Each row is a point. Each copy is the shape, with its points in the same order, turned, moved and blurred by noise. Some copies are also mirrored. Which?

Shape (6 x 3):
[[ 22  13  18]
 [-30  27  47]
 [ -4 101  21]
 [ 20 -48 -42]
 [-47 -34 -53]
 [-19  -9  48]]
Copy 1 (6 x 3):
[[-26  20  -5]
 [-12  -5  48]
 [ 14  73  58]
 [ -4 -16 -78]
 [ 50 -46 -44]
 [-29 -28  23]]
Copy 1 is: mirrored
Copy 2, 6 rows:
[[  9  -9  28]
 [ 53  38 -13]
 [ -4  88  22]
 [-31 -66 -16]
 [-30 -34 -74]
 [ 67  -1  -9]]
Copy 2 is: mirrored
Copy 3, 6 rows:
[[ 33  31  -3]
 [ -2  42  45]
 [-14 114  -5]
 [ 26 -45 -42]
 [-43 -44 -21]
 [ 12  14  51]]
Copy 3 is: only turned

Shape:
[[  6 -12   1  76 -19 -16]
 [ 73 -12 -69  23  28 -13]
 [ 17 -82 -13  14  58  -4]
 [-71  32  43   7  72  24]
 [-10  47 -18 -30  32  48]
 [  6  26 -43 -25 -71   3]
 [-30   4  13 -35 -12  95]
 [-66 -17 -44  12   0  -4]
 [ 24  54 -17  -7 -54 -25]
 [-10 -56 -25  45 -54  11]]
Copy 1, 10 rows:
[[ -2   0  21  49 -13 -51]
 [ 36 -73 -27  34 -55  10]
 [  1 -56 -22 -54 -27 -46]
 [-47  87 -48 -32  -9  12]
 [-25  14 -51  10  -7  69]
 [ 14 -29 -13  75  59  45]
 [-74   2  -7 -10  40  72]
 [-34   6 -58  27  30 -33]
 [ 47   9  -3  75  26  31]
 [-30 -51  19  42  36 -52]]
Copy 1 is: mirrored
Copy 2, 10 rows:
[[ 20 -15 -12  75 -26 -12]
 [ 49  32 -22 -28 -66  22]
 [ 68 -14  35 -33   3 -23]
 [-64 -25  82   8 -12 -79]
 [-70  16  59 -17 -29   5]
 [-59   3 -31  22   0  58]
 [-57   2  93  14  21  39]
 [-28 -78   6  -1  -2  -2]
 [-63  31 -48  28 -19  21]
 [ 22 -45  -6  51  13  42]]
Copy 2 is: mirrored
Copy 3, 10 rows:
[[ 24  57  -5  54  14 -36]
 [ 49  -8 -23  27 -84  -9]
 [ 12 -34  57  47 -40 -25]
 [ -9 -60  -7  43  86  42]
 [ 19 -34 -26 -13  25  65]
 [-17  68 -29 -37 -14  36]
 [ 20   1  45 -39  55  78]
 [-37  20   9  60   1  45]
 [-11  58 -62 -32  10  -4]
 [  2  76  48  43  -1   7]]
Copy 3 is: only turned
Copy 4 (10 x 6):
[[ 23  31  -2  27 -81 -20]
 [ 69  65 -19 -66 -32   1]
 [ 55  28  84 -41 -29 -17]
 [-65  57  56  38  35 -19]
 [-30  62   3 -14  35  43]
 [-12 -21 -62 -27 -26  54]
 [-39  12  40  12   6  95]
 [-62  24  27 -36 -56  -2]
 [  4   2 -80   9  -8  12]
 [  9  -6  21  -9 -99  23]]
Copy 4 is: mirrored

Shape (15 x 9):
[[-45 -52  -7 -16 -44 -44   0 -29 -63]
 [ 65  39  27  -2   1 -28 -52  36  12]
 [ -4  23  41  48  -6   6  29  49 -35]
 [-19  51 -18 -22 -56  28  31 -50  38]
 [ 77 -65 -26  27  28 -11  -6 -39 -63]
 [-31 -57 -13   5 -41 -11  14  42 -59]
 [-45  40 -12  32 -67  36   6 -46  10]
 [-32  22  37 -68 -28 -30  34  52 -11]
 [-36  43  43  54 -53 -49  57  60  -7]
 [ 22 -18  81 -41  26 -69 -47 -11 -41]
 [ 65 -62  21   4 -51  52  35 -31  16]
 [ 73 -21  24  30 -28  26  -8  45  56]
 [-23   1  -4 -54  52 -58  34   7   9]
 [ 52   3   3  18  50  34 -51  -3  23]
 [-50 -37  50  60  34  34  57  43  50]]
Copy 1, 15 rows:
[[ -51   -7   40   54  -82  -39   -2   10   47]
 [ -25  -29   29  -38   49  -25  -35  -16  -33]
 [  27   19   39   45   16  -67   23  -37  -32]
 [  38  -28   17  -53  -17  -22   36  -30   89]
 [   5    0  -34   51  -23   -3  -63   71   -3]
 [ -40  -12   36   89  -37  -12   31   -8   18]
 [  37    0   15   -3  -10  -44   18  -66   98]
 [ -37  -19   68  -17  -29  -36   77  -28  -20]
 [  25   -6  100   29   21 -100   31  -34    5]
 [ -57   13   41  -26  -65  -30  -59    3  -69]
 [  82  -53    9   16  -40   41  -13   -3   12]
 [  46  -42   46    4   54   38  -27  -29  -19]
 [ -43   35   60  -38  -18  -13   51   57   -1]
 [   7   37  -11  -31   40   35  -59   -6   -8]
 [  69   82   93   35    9   17   27  -29   -4]]
Copy 1 is: mirrored
Copy 2 (15 x 9):
[[-12 -59  66   9 -22  -9 -64  47  -6]
 [ 40  64 -72  -1   1   1 -48  26  13]
 [ 18  -5 -45  55   3  -7 -15  24 -76]
 [-13 -65 -37  31  13   7 -16 -47  50]
 [ 29  11  47 -70  33 -55   3  44 -28]
 [ 30 -52  26   9 -54  13 -28  45 -53]
 [ 19 -62  -2  76  21  -4  -4 -37  27]
 [-38 -39 -62  16 -42  36 -76  24 -27]
 [-18  -7 -44  97 -53 -16 -42  -1 -66]
 [-26  46  -8 -17  35  21 -95  85  -8]
 [  8   3  31 -39  26  41  24 -53 -24]
 [ 42  61 -39  -5 -17  39  28 -18 -11]
 [-75 -28 -56 -25 -27 -14 -27  65   7]
 [ 46  34 -53 -19  53   0  30  46  25]
 [-44  -5 -31  69 -11  37  82  39 -60]]
Copy 2 is: only turned
Copy 3, 15 rows:
[[ -50  -32   38   10  -34  -89  -23  -16   -9]
 [  45   60  -31  -37   25  -11    4   29  -19]
 [ -17  -15  -36   31  -17   -2   38   63    4]
 [  33  -11   31  -18  -40  -23   83  -49   51]
 [  -3   12  -42   16  -49  -19 -105  -19   25]
 [ -46  -63  -11   -9  -46  -60  -10   27  -28]
 [  -4  -17   25  -20  -43  -47   75   -4   85]
 [  -2  -20   28    8   -7  -21   65    3  -82]
 [ -10  -42  -37   48   26  -54   89   52   -7]
 [   3   61   47   30   23  -36  -50   27  -52]
 [  86  -26   -6    6  -99  -31  -21    8   26]
 [  96  -16  -45  -36  -23   -9    1   53    8]
 [  -4  -32   32   16   39   18   -1  -47  -45]
 [  38   31   -8  -45   -6   44  -38   25   39]
 [  30 -102   18   34    3   39   22   78   31]]
Copy 3 is: only turned

Shape (16 x 12):
[[ 59  -4   3  46 -36 -14 -34  -4  -5  -8 -21  23]
 [-53  57  56   3 -21 -16  10   9 -45 -14 -41 -27]
 [ 22 -27  -8  53 -77 -40 -65   7   5  35 -22  24]
 [ 62 -28 -30  31 -62  27 -26   9 -21  26  22   8]
 [ 25 -37 -50   3 -45 -35 -13 -20 -16  13 -21  63]
 [ 39  46 -49  57 -43 -26 -44  -4 -21  41  18  49]
 [-62  51  34  33 -35   5  41 -21  40  13 -29 -28]
 [-29  35  56  28  40 -13  51  -2  -1  30 -54 -26]
 [  9 -27  -2  -9  18 -31 -57  37  33  15  14  27]
 [-47  10  47  12   8 -14   8 -39  -2 -10  20  -7]
 [-37  30  -5   5   4 -43  17  -4   1  -5 -20 -75]
 [-47  19  49  57  -3 -58  67  14  -9  -9   0 -33]
 [ 39 -16 -51  38 -38  -8 -41  -4  -3  30 -26  28]
 [-48  39  10  39  -9   1  35  35  11 -42 -28  -3]
 [ 63 -11 -36  47 -28 -27 -63 -34  14 -18 -12  29]
 [ -2  57  48 -14 -29 -42  50   6  27  -4 -14 -18]]
Copy 1, 16 rows:
[[ 12 -29  22  23 -33 -18  22 -50 -36 -17  23 -33]
 [-10 -26 -44  19  34 -17 -53  15  33 -19 -40 -51]
 [ 18 -42   5  58 -43  21  17 -80 -43  13 -12  11]
 [-32 -11  56  34 -37  21  15 -17 -66  27  44 -11]
 [ 18  28  13  41 -36  32  51 -33 -36 -35   8  25]
 [ -1 -20  77  84 -36 -46  34 -30 -43  -4  -7   6]
 [ 41 -72 -47  22  36 -11 -26  68  -8  20 -18  -3]
 [ 38 -28 -27   4  85 -40 -42   8  32   6   4 -13]
 [ -2 -15  12  -6 -41 -10  30 -47  31  32  10  30]
 [-21 -31 -45 -13  40 -20  18  26  -6  17 -29 -16]
 [ 41   4 -16 -15  14 -16 -43  38  14  21 -52 -25]
 [ 46 -40   7  -3  78   0  11  27  20  29 -53 -37]
 [  5  -5  34  45 -38   2   1 -51 -58 -12  16  29]
 [ 29 -61  22 -16  27  -1 -26  46  27 -35 -17 -12]
 [ 23 -14  19   5 -60 -38  35 -51 -77 -21   8   2]
 [ 50 -13 -43  23  -4 -18   9  59  41  26 -10 -60]]
Copy 1 is: only turned
Copy 2:
[[  36   42   38   30   22  -28   24  -41  -18   25   10   14]
 [  19   65   12  -16  -40   11  -25   63  -36  -21   29  -56]
 [  24   52   -7    3   -3  -40   52  -58  -28   71   21    7]
 [   1   -5   15   24   25  -12   30  -41  -61   41   -3   52]
 [ -26   17  -17   63   17  -46   15  -55  -12   36   14  -16]
 [  38   -6  -10   39   18  -19   66  -57  -35    5   65    1]
 [  33   22   18  -14 -111    5  -11   13  -23  -16   -4  -42]
 [  13   60    7    6  -71  -16   11   50   -9  -67  -20  -25]
 [  -4   22  -26  -20   14  -48   17   -6   48   19   17   36]
 [   6   38   -4  -19  -36   39  -16    2   22  -22  -10  -27]
 [  47   10  -30  -22  -29  -20  -12   48  -24  -19  -28  -54]
 [  53   48  -18   24  -66   34   17   69    4   -5  -30  -35]
 [   0    4    7   27   15  -54   51  -55  -36   29    9    3]
 [  24    3   42    8  -61  -11    9   61   10   13   11  -44]
 [  38   17   25   25   46  -40   25  -78    4   23   -5   -3]
 [  59   33  -13   21  -68  -18  -48   33  -13  -16    8   -6]]
Copy 2 is: mirrored
Copy 3, 16 rows:
[[ 25  49   0  -2  21 -17  17  61 -25 -22  38  -5]
 [ 23   5 -34  64  13 -18 -19  -6  74  -9 -22  18]
 [  4  50  -6  -8 -20  19 -13  96  -9 -52  51   6]
 [ -3  71  -5 -24  39  37 -11  66 -49  10  25   4]
 [-28  11 -28 -51  16 -29 -21  65 -37 -34  34   3]
 [-12  13  15  -2  47  16  15 121 -23 -30   3  34]
 [ 17 -26  17  28 -26   4 -19  17  83  49   5  10]
 [ 51 -28 -20  12 -13  -6  34 -27  60  19  -3  49]
 [-24   9  26   6 -25  13   4   0 -60 -62  20  23]
 [ 10 -43 -30  52 -18   0  -7   1   4  22  -7  -9]
 [-38  -2 -23  27 -15  11  38 -16  66  11  -6   0]
 [ -4  -2 -46  62 -44 -25  25  10  48  44  -2  57]
 [ -3  36   6 -47  14  11   7  75 -21 -35  18  -1]
 [ -4  22  17  33 -25 -51  -3   6  47  29 -34  23]
 [ -1  29  13 -14  13 -17  41  85 -44 -35  40 -41]
 [-11 -13   4  50  19 -22   3 -12  54  26  49  39]]
Copy 3 is: mirrored
